Each point is reached from the start by the listed moves, each made once or not at all, plus a little noise. Say if it took an odd or an even number of moves. Then give how often each move was made.

Moves:
(1): [3.1 -7.4 0.8 -0.7]
(2): [1.2 3.1 3.9 -8.4]
Start: [-3.2 -3.2 -2.1 1.7]
Points:
[-1.7 -0.1 2.1 -6.8] => odd (0, 1)
[-0.2 -10.5 -1.6 1.2] => odd (1, 0)

Moves:
(1): [3.2 2.1 -0.9 -1.5 5.6 0.0 -2.2 3.1 -6.4]
(2): [-2.1 3.9 -3.1 -1.5 2.0 -5.9 3.6 -8.1 -1.8]
(3): [-2.8 2.8 4.9 1.2 -4.7 0.4 4.7 5.5 -3.1]
(4): [-3.5 0.6 -1.3 6.5 8.0 1.6 -0.7 0.9 4.8]
(5): [-3.6 3.7 -2.4 -2.9 2.2 -0.4 -1.8 -1.4 -1.2]
(6): [2.7 -0.1 -1.9 -2.8 -1.2 4.2 5.9 -0.5 -1.2]
Start: [2.7 1.8 1.3 -2.3 -6.5 1.7 2.3 -1.7 -2.0]
Points:
[0.2 11.2 -0.7 -0.1 3.7 2.1 13.4 -0.6 -9.9] => odd (1, 1, 1, 1, 0, 1)
[2.5 2.5 -2.1 1.5 0.7 7.2 7.0 -1.0 1.3] => even (0, 0, 0, 1, 0, 1)
[2.3 7.5 2.3 1.1 0.7 7.7 9.8 6.9 -8.0] => even (1, 0, 1, 1, 0, 1)

Moves:
(1): [-1.5 0.1 0.9 -3.6 -0.5 -4.8 -4.0 1.2 -1.7 -2.4 2.8 2.5 0.1 -2.9]
(2): [-2.0 -4.4 -0.5 -0.5 -1.0 0.6 -0.3 3.1 1.2 -4.5 1.9 -2.6 -4.8 -0.7]
(3): [0.7 -0.8 -1.7 4.0 -1.2 1.6 3.3 2.3 -1.0 0.7 -0.9 1.6 1.0 -0.4]
(4): [1.2 -3.3 -5.8 1.2 -1.1 3.2 -1.0 -1.7 0.4 0.0 3.8 -4.1 0.4 -1.2]
(5): [-3.3 0.9 -1.8 -0.8 0.3 1.1 2.3 1.8 1.4 6.4 4.2 -0.3 -2.6 2.6]
(6): [0.1 -2.4 -2.3 -5.9 3.3 3.4 -1.6 2.7 -0.2 -1.2 -1.2 -2.9 1.0 2.9]
(7): [-3.3 3.8 -1.6 1.1 -1.6 -1.1 2.1 2.6 -1.4 1.3 -0.4 -2.1 1.3 -0.7]
(8): [1.7 -2.2 0.0 -0.4 -1.1 -3.5 -2.2 2.7 -4.0 -1.2 -1.1 -1.6 -4.0 3.0]
(9): [2.5 -1.4 -0.4 -6.6 5.4 -4.0 4.0 -2.9 -0.7 0.0 -2.8 -1.9 -0.3 -0.6]
(10): [3.3 2.9 -3.5 2.9 4.1 -1.7 0.5 4.6 1.6 -0.7 -1.7 0.8 -2.7 1.0]
(11): [0.1 -1.6 -1.1 -3.6 -1.9 1.6 -2.0 -3.4 1.7 1.0 -3.9 0.3 -0.1 -4.4]
(12): [-2.5 2.3 -1.4 -2.0 2.2 -1.7 0.4 -4.1 -0.2 -2.9 -2.6 4.6 0.8 2.3]
Start: [-0.9 -2.0 -0.3 6.0 -2.4 4.0 3.7 0.6 0.8 0.6 0.5 1.4 -3.5 -0.1]
Points:
[5.4 -9.5 -15.8 1.1 6.5 4.0 8.7 10.3 -0.9 4.8 0.7 -7.5 -11.0 8.0] => odd (0, 0, 1, 1, 1, 1, 0, 1, 1, 1, 0, 0)
[-4.6 -11.5 -8.4 -10.4 3.1 3.3 7.7 2.8 0.1 -0.8 -5.2 -0.5 -13.1 4.8] => even (0, 1, 1, 0, 1, 1, 0, 1, 1, 0, 1, 1)
[0.0 -9.1 -14.7 1.7 -2.6 6.1 -1.2 11.5 0.4 -3.8 -3.2 -9.9 -12.5 -0.1] => odd (0, 1, 0, 1, 0, 1, 1, 1, 0, 1, 1, 0)
[-3.2 -3.6 -15.8 -4.7 4.2 5.6 -2.0 1.6 3.7 2.1 2.8 2.5 -7.4 0.2] => odd (1, 0, 0, 1, 1, 1, 0, 0, 0, 1, 1, 1)
[-2.5 -5.0 -11.0 -10.2 3.4 -4.2 1.9 0.4 -7.8 -6.7 -1.1 -4.4 -4.8 1.9] => odd (1, 0, 0, 1, 0, 1, 1, 1, 1, 0, 0, 1)
[2.4 -5.6 -15.7 3.7 2.4 10.1 2.4 0.3 2.8 -1.9 -5.7 1.4 -3.3 0.4] => even (0, 0, 1, 1, 0, 1, 0, 0, 0, 1, 1, 1)
